Rows are points. Each copy is the shape, with its points in the same order, turned, moved and blurred by noise. Say if it was mirrored as well.

Shape (9 x 3):
0: -20  27 -27
1:  -6  -7 149
2:  22 -42 -29
3:  45 -58 -18
4:  10  26   6
5: -39 -24  -6
6:  33  44 -16
7:  38  33  32
8: -11  33  33
Copy 1 (9 x 3):
0:   5 -40 -16
1: -94 100  66
2:  16  20 -71
3:  11  44 -75
4:   7   3  10
5: -36 -14 -46
6:  46  -3   3
7:  25  36  28
8: -18  -4  21
Copy 1 is: mirrored
Copy 2 (9 x 3):
0:  -38   24   -3
1:   42 -107 -103
2:    0  -23   53
3:   26  -30   64
4:   -4   16  -22
5:  -54  -35    7
6:   16   32   -7
7:   37    4  -31
8:   -5  -15  -45
Copy 2 is: mirrored

Shape, 10 rows:
0: -12  16  37 -13 -61  58
1:  50   1 -40  -1  51  15
2: -48  63   5  65  11 -30
3: -43 -48  54 -15 -52 -32
4:  -1 -34  46  44  67  14
5:   0 -38 -58  73  56 -24
6: -58  68  11 -54 -35  59
7: -63  52 -41 -33 -21  15
8: -33 -20 -44  18   4  18
9:   7  18 -43   2  40  44
Copy 1 (10 x 6):
0:   2  44  37 -14 -34  80
1:  55  -9 -15 -31  43 -18
2: -63  62   1  32  59 -11
3: -48 -11  57  21 -62  17
4:  10 -27  77  21  65   0
5:   7 -46 -28  54  73 -28
6: -47  56   6 -74 -11  91
7: -56  30 -46 -48   3  47
8: -14 -24 -22   9  21  29
9:  27   2 -26 -33  54  28
Copy 1 is: only turned
Copy 2 (10 x 6):
0: -65  -3  19   8 -66  67
1:  48  17  -2  -5  11  11
2: -45  24  38  90  -9 -46
3: -64 -76  43 -12 -58 -19
4:   4 -50  59  37  47  21
5:  50 -35 -21  58  34 -44
6: -98  59  16 -10 -50  51
7: -72  60 -23   0 -28  -8
8: -23  -9 -33  36 -14  -1
9:   2  37 -15  16  11  26
Copy 2 is: only turned
Copy 3, 10 rows:
0: -27  42  11  -1 -22  58
1:  63 -27 -39  -3  47   6
2:  -3  58 -76  83  20 -26
3: -69  10  22  -2 -41 -41
4:  -5 -40  12  62  54 -14
5:  15 -68 -83  49  36 -36
6: -31 103 -12 -21  28  53
7: -19  75 -69 -27  27  14
8: -19  -9 -68  -2  22   9
9:  24  -1 -55   3  62  25
Copy 3 is: only turned
